Every row gives one point. Each table stands for the endless flat space through its points: a line for two points, a plane for three, and so on. The two share one point or none. Which?

First:
[[ 21 -16  -8  19]
 [  1 -16  -3   4]]
Second (2 x 4):
[[ 10 -13  -6  19]
 [  5 -13  -6  23]]
They share: no point

First, 2 rows:
[[ -3 -19  -2  13 -16   4   8   5]
 [ -1 -21  -4   3  -8  -6   6   7]]
Second:
[[  2 -24   5   6 -32  -3  11  12]
 [ -1 -21   2  12 -26   3  10   8]]
They share: [ -4 -18  -1  18 -20   9   9   4]

First:
[[ -3  -3  21  17  10  -4  18 -25 -17 -26  13 -14]
 [ 17  -3   6  27  35  -4  13 -15 -27  -1  13 -14]]
Second (2 x 12):
[[ -3  -7   9  25  12  -6  10 -11 -19  -8   9  -2]
 [  1  -5  12  23  16  -5  13 -16 -20 -12  11  -8]]
They share: [  5  -3  15  21  20  -4  16 -21 -21 -16  13 -14]

First:
[[ -9 -17  24  20   3  -5  16   4 -29 -20   3  23  -2  13  -9   2  -2   6]
 [-24   8   4  15   3 -25   1  -6  -9 -10   3  13 -12  28   6 -18  23  16]]
Second (2 x 18):
[[-18 -13  16  15  18  -7   4   6 -21  -7  -3   4 -24  34  -9  -9 -10  13]
 [-12  -1  16  21 -12 -19  16  -6 -21 -25   9  34  12   4   3  -3  26   7]]
They share: [-15  -7  16  18   3 -13  10   0 -21 -16   3  19  -6  19  -3  -6   8  10]

First, 2 rows:
[[ 18 -18  26  -8   4 -23   7  21  10  17  12  25  16  -1  10  26  -7   3
  -14  28  -2  19 -25  25]
 [ -7 -13   1 -18  19  -3  17  21  15 -13  17  10  -4 -11   5  -4 -17  18
    1  13  -7   4 -15   0]]
Second, 2 rows:
[[  8 -16   5 -15  17  -7  11  25  12  -5  15  13   2  -9   8   9 -12  12
   -9  19  -1   4 -20   6]
 [ 13 -17  -1 -16  21  -3   9  29  11  -9  15  10   0 -11   9  10 -11  12
  -13  19   3  -2 -21   2]]
They share: [  3 -15  11 -14  13 -11  13  21  13  -1  15  16   4  -7   7   8 -13  12
  -5  19  -5  10 -19  10]

First:
[[-10   5  -5   5 -36  -2  -4  -6  -9 -15 -17  -9  23   7  21 -20  10  -6
  -10 -15  -5 -31   7   9]
 [  6 -11 -25  -3 -16   2 -16 -22 -25  -7 -17   3   3  -9  17   4   2  10
  -22 -15  19 -15 -13  25]]
Second:
[[ 12   5  -8  -9 -15  -3 -21  -8 -21  -9 -15   6   2   1   8 -10  12  14
  -21 -15  19  -7   2  29]
 [ 17  11  -2 -13 -12  -5 -25  -3 -21  -9 -14   9  -1   4   3 -14  16  18
  -22 -15  22  -1   7  33]]
They share: [  2  -7 -20  -1 -21   1 -13 -18 -21  -9 -17   0   8  -5  18  -2   4   6
 -19 -15  13 -19  -8  21]

First:
[[  8  -4  12  15  17 -23  19  13 -17  -3  14  27 -10  -7  -7   8  -2   2
   11   1  11 -25  23  20]
 [ -1   8  18  18  17 -20  22   4 -23   6  11  18 -10  -7 -16 -10 -17   8
   20  13  -4 -10  11   2]]
Second, 2 rows:
[[  3  -2  15  15  14 -22  16  14 -28  -4   6  30 -16 -16 -18  -9 -12  -3
   15  12  -1 -22  11   5]
 [  3   4   9  11  26 -26  20   6 -24   0  18  20 -14  -6 -18  -3 -22   5
   11   8   9 -16  17   3]]
They share: no point

First:
[[  3  29  26 -13  -5   6 -24   8  13   3  -6 -22 -26  13  23 -33 -17   2
  -32 -19   2  -1 -13  13]
 [  9  17  16 -23 -11  -4 -16  -4  11  -3 -16 -20 -36  17  11 -29 -23  -2
  -42 -23   8   9  -7   3]
 [ 15  11  12  -6 -17   4  -2  -4   3   3 -14 -12 -16  15   2 -13  -8 -15
  -19  -6   2   1   5   8]]
Second, 3 rows:
[[ 14  30  32   3   1   3  -7  -7   3  -2  -4 -17 -10   2  22 -20 -13  -7
  -21 -10  -2 -18 -11   2]
 [  1  21  14 -19 -17  10 -26  12  11  27 -24 -18 -34  15  19  -7   1 -24
   -4 -23   8   3  -7  21]
 [ 17  21  26   9  -5   6   2  -4   3 -17   8 -14   2  11   7 -35 -19   8
  -36   5  -8  -9   1   5]]
They share: [  9  21  20  -5 -11   8 -12   4   7   5  -8 -16 -16  13  13 -21  -9  -8
 -20  -9   0  -3  -3  13]

First (3 x 24):
[[  9 -13  -1  21  -1  24 -11 -17  17  -2 -11  -8   8   2   7   8   0   3
    3  -8  -1  18 -18   7]
 [ 11 -11 -27  21  -5  -6   7  -3   7 -18  13  -8 -28 -28  -5   0  36 -17
   23 -18 -21 -16 -22  11]
 [ 24  -9  -9  10  13   8 -19   0  30 -12  15   3   2 -14   5  14  17 -15
   21   5   3  -6 -15  -7]]
Second:
[[ 12  -6  -4  23  -5  19   8 -18  22  -6  11  -2 -20 -11  -1  16  30 -19
    9 -17 -21  -9 -20  21]
 [ 20 -18 -12   7 -21  19  -4   2  22   2  -5 -22 -20   1  23   0  10  -3
    5 -29  -1   3  -8   5]
 [  5 -18 -27  22   4  -6 -14  -3  -3 -18 -10 -12   5 -19  -2 -10   5   7
   20  -4  -1  13 -23  -5]]
They share: [ 10 -12 -14  21  -3   9  -2 -10  12 -10   1  -8 -10 -13   1   4  18  -7
  13 -13 -11   1 -20   9]

First, 2 rows:
[[-29   0  -1 -19 -13  22 -16  22 -14 -20   8  16 -25  23   3   8   3  13
   -5  -2  -8   3   2  -2]
 [-25  -4  -4 -15 -14  17 -15  20 -15 -17   5  18 -22  21  -1   3   4  12
   -5  -5 -11   1   5  -3]]
Second:
[[-18  -5 -17 -20 -22  11 -16  14  -8 -11   0  26 -18  20   3   5   8   7
   -7  -5  -8   0  16  -4]
 [-24  -2   1 -20 -22   2 -16  32 -38 -20   3  23   3   5 -21  -1   8  13
  -10  -2 -26  12  -2 -10]
 [-10   0 -20 -35 -28  -4 -16  20 -10 -14  11  39 -13  28   2  16  17   5
   -3   6 -11   5  22 -20]]
They share: no point

First (2 x 24):
[[  4   3 -10 -20  -1   3  11  -5  -5 -27   6   2   3  23 -13  28   0  -6
   20  15 -20  17  25  23]
 [  6   2  -5 -16   0  -1   8   1  -3 -25  10  -2   9  19 -13  25  -5 -11
   19  15 -17  13  20  19]]
Second (2 x 24):
[[ 20   6   1   4   0  -7  -4   7   9 -29  28   0  21  17 -13  27 -11 -29
   11  25  -5  15   8  21]
 [ -5  -9  11 -26   5 -12  11  22 -11  -9   3 -25  21   2 -13   7 -21  -9
   26   0 -20 -10  13  -4]]
They share: [ 10   0   5  -8   2  -9   2  13   1 -21  18 -10  21  11 -13  19 -15 -21
  17  15 -11   5  10  11]

First:
[[-10  -4 -10  -8   9  -1   8 -15  -4 -24  16 -24  21  -6 -32   7  -9 -15
    8   1  -9  -6  -5  -8]
 [ -9 -14 -13  -3  10   8   4 -14   3 -22  17 -24  21  -6 -32   5 -14  -8
    3   2  -1 -17 -10  -1]
 [ -6  -2  -1  19  -8   7  34  17   3  -9  -1  11   7 -20  -4   6   6   6
  -12 -23  -5  -8  17  13]]
Second, 3 rows:
[[-25 -22 -21  31   0  24   5  -2  -1   6  32 -20   6 -13 -16  -3 -24 -20
    8 -15  11 -14  -5   7]
 [  5 -17   1  -5   7  10   9   2  15 -20  -7  -3  16 -17 -10   4  -7  12
  -10   7   6 -19  -8  23]
 [-34 -18 -21  33  -1  26  17 -12   3   5  36 -24   3  -3 -31   7 -17 -23
   -2 -26  -4 -18   8   0]]
They share: no point

First, 2 rows:
[[-21  -7  -4  21  -5 -13  -5  23   9   8  -1  -5  -3 -18 -12  11 -12 -26
  -12   1  14   3   8  19]
 [-27   1 -10  21 -15 -17 -15  29  15  16   9   1 -11 -26  -6   3  -6 -36
  -20 -11  20  -7   8  15]]
Second:
[[-12  -7  11  15  10  -7   8  10   6   6  -8   4  -3 -10 -13  25  -7 -11
    4  -1  17   4  -2  19]
 [-24 -15 -13  27 -10 -15  -8  30   6   2  -4 -20   5 -18 -17   5 -23 -31
  -20  15   5  12  18  23]]
They share: [-18 -11  -1  21   0 -11   0  20   6   4  -6  -8   1 -14 -15  15 -15 -21
  -8   7  11   8   8  21]

First (2 x 24):
[[-30   3  17  13 -12  10 -14 -13 -24  10  26   5 -11  10   1  -9 -15 -25
   -8 -18 -17  15 -18   1]
 [-15   6  20  19  -9  -2 -20  -7 -15  13  11   8  -2  19  -8  -6 -21 -10
  -17  -3 -17  18 -21  16]]
Second (4 x 24):
[[-43 -18  32  45  -7   3 -56 -14 -24  23  19   0  -7  17  16   2 -38 -11
  -26  11 -22  25 -43  15]
 [-48   0  36  25 -16  -4 -44  -8 -36  37  -2  10  13  -2  -5 -17 -24 -21
  -36  17  -6  24 -50   7]
 [-33   0  33  16 -19  -7 -29 -17 -45  22   7  25  -5  13 -20 -14 -24 -39
  -36   2  -6  18 -47   4]
 [-33  -2  29  27 -11   3 -37  -5 -21  26  10   5   2   9  -1 -10 -25 -12
  -21   8 -15  21 -36  13]]
They share: no point

First:
[[ -9  10  32  18  24 -16   9 -28 -22  14   4 -25 -23   9 -30  -4   7   1
  -31  27   8  -4 -27 -27]
 [ 15  -2  -4  -3  -6 -28   6 -13 -34 -13  19 -16  -2 -12 -24 -31  16 -26
    2  12  17   8  -3 -30]
 [  9  33   7 -10  20 -17 -23 -10  -9  -9  26 -14   1  17   7  -4   6 -18
    7   3   9 -23  16   8]
 [ 13  13   3   3   6 -21 -12 -17 -29 -10  23  -7   4   6  -7 -17  21 -15
    2  14  16   1   0  -9]]
Second:
[[  6  19  21 -12  12 -42  -3 -21 -39  -6  40 -22 -14  18  -8 -11  -7 -36
  -15  21 -20  -8   4 -21]
 [  7  25  -7  -8   4 -13   6 -23  -9  -5   6 -24  -3  -4 -22 -18   1  -5
   -4  -9  25 -13  10  -2]
 [ 16  17  -8 -17 -13 -25  15 -36 -21 -25  16 -10 -12 -12 -28 -25 -12  -5
   -2 -12   5 -15  14 -11]
 [ 13  18   3 -11   3 -25   6 -25 -24 -12  20 -17  -9   1 -19 -20  -4 -17
   -6   3   3 -11   9 -14]]
They share: no point

First (2 x 24):
[[  9  -2 -19 -15  -1  19  21 -15  -2  33  -1  -5 -19  28 -11  -3   2 -25
  -12 -10 -11  -4   8  14]
 [ 29  28   6   5  29  -1  -4  10  -2   8  24 -15 -14   3 -26   2  22 -15
  -22  20  14 -19 -12  -1]]
Second (2 x 24):
[[ 27  24 -14   9  21  -1  18   6 -12  12   8 -11 -10  19 -26  12  20 -27
  -24  12   2 -15  -4  -1]
 [ 12   4  11 -21  11  19 -12  -9  13  27  23 -11 -25   4 -11 -18   5  -7
   -9   2   7 -10  -4  14]]
They share: [ 21  16  -4  -3  17   7   6   0  -2  18  14 -11 -16  13 -20   0  14 -19
 -18   8   4 -13  -4   5]

First:
[[-12  14  21  -8 -20   8 -10  23  13  -1  15   2  21 -12  13  16   6  22
   18  -1  -5  11 -17   7]
 [ -9  11  21 -12 -15  10  -9  22  10   3   9   6  19 -11  10  12   0  20
   19  -7  -1   8 -15   6]]
Second, 3 rows:
[[ -2  -9   5 -23 -21  22 -30  36  35   6   2  20  40  -4  29 -10   9  26
   48 -13  -1  25 -21  -2]
 [ -3  -5   8 -17 -12  15 -19  25  21   9   3  19  31  -5  17  -2   0  24
   37 -12   5  12 -18   3]
 [ -6   1  13 -17 -13  14 -14  26  17   6   4  14  26  -6  13   0   1  22
   32 -13   3  11 -19   2]]
They share: no point

First (3 x 24):
[[ 13  22 -21 -43   9  14   1 -32 -31   5 -13  -8  -9 -23  12   1  -1 -33
  -30 -10 -12   4 -11  12]
 [ 32  21  -9 -17  -9 -10  22 -11 -22  22   5 -21  14 -30   3   2   9  -9
  -10   6 -27 -25 -16  31]
 [ 22  19 -17 -27   3   2  12 -21 -24  16  -3 -13   4 -24   9   0   7 -19
  -20   0 -17 -13 -16  21]]
Second (3 x 24):
[[ 29   8 -26 -16   8   5   9 -26 -19  18  -2 -18  -2 -12   7  -1  20 -15
  -19   2 -17 -25 -20  21]
 [ 17  30 -22 -28   4  17   7 -20 -31  24   6  -8  16 -18  21 -11   2 -23
  -37 -12 -17 -23  -4  35]
 [ 26   4 -15 -19   9  -7  20 -26 -10  12 -13 -13  -5 -18   8   0  23  -4
  -16  10  -5  -9 -27  10]]
They share: no point

First (3 x 24):
[[ -9  10 -21  29   4  -3  -2 -33  -3   6 -24  -7  -9  -3  27   9  16  15
   15 -21 -33 -17 -10  19]
 [-17  18 -37  17  -8   1 -10 -13   5  14 -24 -15 -29 -23   3   1  -8  -1
   23 -13 -21 -41   6   3]
 [-19  14 -27  18  -1  -8  -4 -16   5  18 -20 -13 -14 -22  13   9   6   1
   11 -13 -14 -25   2   5]]
Second:
[[-25  -7 -47  20  19   8   3   7  -2   7  -6   1  20   8  15  -4  16  -5
   31 -11 -24   1 -11  23]
 [-26  11   0  34   6 -29  12 -27 -12   7 -17 -12 -12 -25  32  11  26  -4
    2 -12   4 -19   0   4]
 [-32  19 -20 -18  22  -9   0   3  -4  15   1 -30   4  -9  30  13  14   8
   10 -28 -12  -1   0  -8]
 [-29  12 -28  -7  20  -4   0   3  -2  14  -2 -21   8  -5  25   9  14   5
   15 -23 -16  -1  -3   1]]
They share: [-19  11 -20  20   4 -13   0 -20   4  19 -18 -11  -4 -19  21  14  16   4
   4 -14 -12 -14  -2   8]

First:
[[-13  14  -2  -3  -6  26  -5  -9  31   6   5  -2 -19  30  -4  19  19 -16
   12  -1  10   1   3 -26]
 [-13 -10  18 -23 -10  10 -21  -9   7  10 -11  18 -15  14  -4  15  19  -8
    8 -13  22 -11  11  -6]]
Second, 3 rows:
[[-13 -19   6 -28 -11  10 -17  -1   5  -8   4   5   0  30  -4   5   7   0
    8   4  28  10  27 -25]
 [-16  -7  -9 -22 -17   4  -8 -13   8 -17   7  -4 -18  42 -19  -7  -8  12
    2  -2  28  16  27 -16]
 [-16  -7  15 -18  -9  12 -24  -9  12  11  -9  16 -10  14  -3  29  28 -12
   14 -18  20 -12   3  -8]]
They share: no point

First:
[[ 12  13  12 -15  25  -4 -15   3  14   5  13   3 -24 -10 -24   6  18  18
   -1 -23  23 -19   9  23]
 [ 18  22   6  -6  19   8   0   9   2  -1  19   3  -9 -10 -15  18  12   0
   11 -11   8 -22   0   8]]
Second:
[[  7  31  28  -8  25 -13 -16   2  23   2  33   6 -24 -16 -12  25  36  20
   18   0  17 -18  21  26]
 [ 25   7  -8 -14   7  17  14   2  -7 -10   3   6 -12   2 -24   7   0 -16
    0 -36  -1 -18  -9   8]]
They share: no point

First:
[[-16 -53 -31 -39  -4 -16  18 -31 -32  26  19   2  -9 -32 -30  13  11  18
   -4 -20  -1   7 -29  -2]
 [ -9  -6   3  -7   9  36  33  29  26  18  18  34  23  25   5  21  39 -24
  -28 -36  22   2  -2  14]
 [-12 -21  -6 -18   0  24  36  13  10  18  22  31  12  12  -8  23  34 -13
  -20 -39  13   4  -7  14]
 [-15 -28 -12 -26   7   8  21  -3  -8  18  23  11   4  -9 -11  19  22   1
  -12 -23  10   9 -18   2]
 [-12  -3   0 -11  37  14  -5  10   1  16  14  -9  19  -9  17   9  15  -6
  -20   4  27  14 -20 -16]]
Second (3 x 24):
[[ -1  -6   3 -27  -2  32  -6  26   7  28 -13  14  -1 -21  -9  28  20 -23
  -12   1  -5  22 -21   4]
 [-20 -20 -18  -4  20   1  20  -9 -22   8  17  19  17  -4  15  10  25  -1
  -16 -31  24  18  -3  -1]
 [ -7 -18  -7 -21  10  18  14   4  -3  20   7   8  11 -11  -1  16  14 -11
  -20 -15  13  14 -17  -6]]
They share: [-11 -20 -11 -16  14  12  18  -2  -9  16  12  10  14  -8   4  13  16  -7
 -20 -21  18  14 -13  -6]

First, 3 rows:
[[ -9   8  -6  37  14  20 -14  10 -15   3 -14  -9  -7 -18  19  -4  -1  32
   31  14 -11  -1  22   7]
 [ 11  13  14 -18  -1  20 -24  35 -30  -7 -24  21  38  -8  -6  16   4  -3
    1  -6 -11 -11 -18  -3]
 [ -5   8   2  21  12  23 -18  16 -23  -2 -15   0   6 -18   9   0   3  20
   25   9  -6  -6  12   7]]
Second:
[[-14   4   7   6   9  26 -10  18 -15  -5 -38  -6  -8  -9  25  -8  -9  16
   14  14 -12  -6  15   3]
 [  0  22   1   8  15   0 -28  18 -25  -7 -12  14  20 -23   3  22  17  18
   22  12  -6   4 -19 -11]
 [  7  31  -9  35   2  13 -39  28 -39  14   2  -9  30   2  -7  -1  -7  45
   21 -10 -12  -8 -12  -3]
 [-13  11   6  -3  22   7 -17  10 -14 -12 -31  12   2 -26  16  17  14   7
   14  19  -3   9  -8 -10]]
They share: no point

First (4 x 24):
[[  0  -4   2 -29 -20 -24  -8   5 -27 -37  17 -10 -19 -14 -11  -4   6  33
  -24   2  18 -10  20  12]
 [ -2  -8   3 -25 -21 -15   1  12 -30 -37  24 -16 -15 -14  -7   0   9  35
  -22  -4  25   0  14   8]
 [ 26  24  -4 -27 -14 -28 -20 -33   4  -9 -24  26 -13  18  12 -11 -22   0
  -21  -1 -23 -35  29  17]
 [ 16  -4   7 -33  -3 -15   5  -6 -21 -29  13   4 -25  14  24  13  -7   4
  -27  -3  14  -5   9   7]]
Second (3 x 24):
[[ 15   8   4 -24 -16 -14   6 -10 -17 -23   9   2  -1   2   6  -8  -7  18
  -13  -8   3   4   9   0]
 [  6  -4  -5 -15 -19   1  -3   8 -11 -17   3  -4 -25  14  24  19  -1  12
  -31 -17  18 -23  21  21]
 [ 14   6   2 -20 -18 -10   9  -9 -15 -26   9   3  -6   7  10  -3  -7  13
  -14 -12   9  -1  14   2]]
They share: [ 12   4   1 -21 -17  -9   3  -4 -15 -21   7   0  -9   6  12   1  -5  16
 -19 -11   8  -5  13   7]

First (3 x 24):
[[ 15  10   8 -11  11   9   8  23  -9  19   2   9  24  -8  19  13  -3  17
   13 -11 -10  12   8  -1]
 [ -3  28 -14  -5  -7   3  16  11 -31  -1  -8  -1  24 -10  17  37   7  19
   13  -7 -30  34   4  -7]
 [ 22   8  11 -25   8  18   1  26   4  19  -8   4  19  -5   7  -3  -3  14
   -2  -2 -10   4  -6  -2]]
Second, 4 rows:
[[ 27  12  10 -14  10   9   1  26 -16  10  -2   3  37  -9  18  11  -2  23
   16  -3 -20  12   7 -16]
 [ 13  23   6 -16  37   4 -19  32 -27  17  17  -3  41 -31  -3   8 -12  26
   13  11 -40   0  -4   3]
 [  9  29   8 -10  29  10 -15  30 -29  23  21   5  29 -39  -5  24 -10   8
   19  13 -42  -8 -12   1]
 [ 10  15  -1 -17  -9  15  15  16  -5  10 -15   4  13  -1  14  16   5  11
    1  -8 -12  20  -3  -5]]
They share: [ 12  16   1 -17   2  12   7  20 -10  11  -8   2  21  -7  11  13   1  16
   4  -4 -18  16  -2  -4]

First, 2 rows:
[[ -4 -11   8 -16  11 -29   4 -20  -3   9 -17   2 -25 -12  -7  -8  -6  15
  -32 -29   0  23  14 -13]
 [-28 -17   8   8  11 -11  28  -2  -9  15 -17  32  -7   0  -1  22 -18  15
   -2   1   6  -1  26   5]]
Second, 5 rows:
[[-22 -17  18   3  18 -16  18 -19  10  15   4  10  -6   9  -1   0  -8  22
   -6 -10  11  23  12 -10]
 [-34  -6  -4  -6  25 -22  30 -13   6  10  -1  13 -20 -10  -6  13 -12  25
  -15  -6 -11  25   4 -14]
 [-12 -20  -1  13  32 -25  26 -27   0  -5  15  23  -9  -2  -7   5   8  28
    0 -27   1  36  -3 -12]
 [-35 -25  24  -9  10   3  27 -16  19  31  13  11   9  12  16  11  -7  20
  -19   7   9  32  15 -10]
 [ -5 -36  -4  -1  14  -7  31 -20 -16   3   5  41   4 -14  11  24  16  16
  -24 -24  -4  36  10  -1]]
They share: [-16 -14   8  -4  11 -20  16 -11  -6  12 -17  17 -16  -6  -4   7 -12  15
 -17 -14   3  11  20  -4]
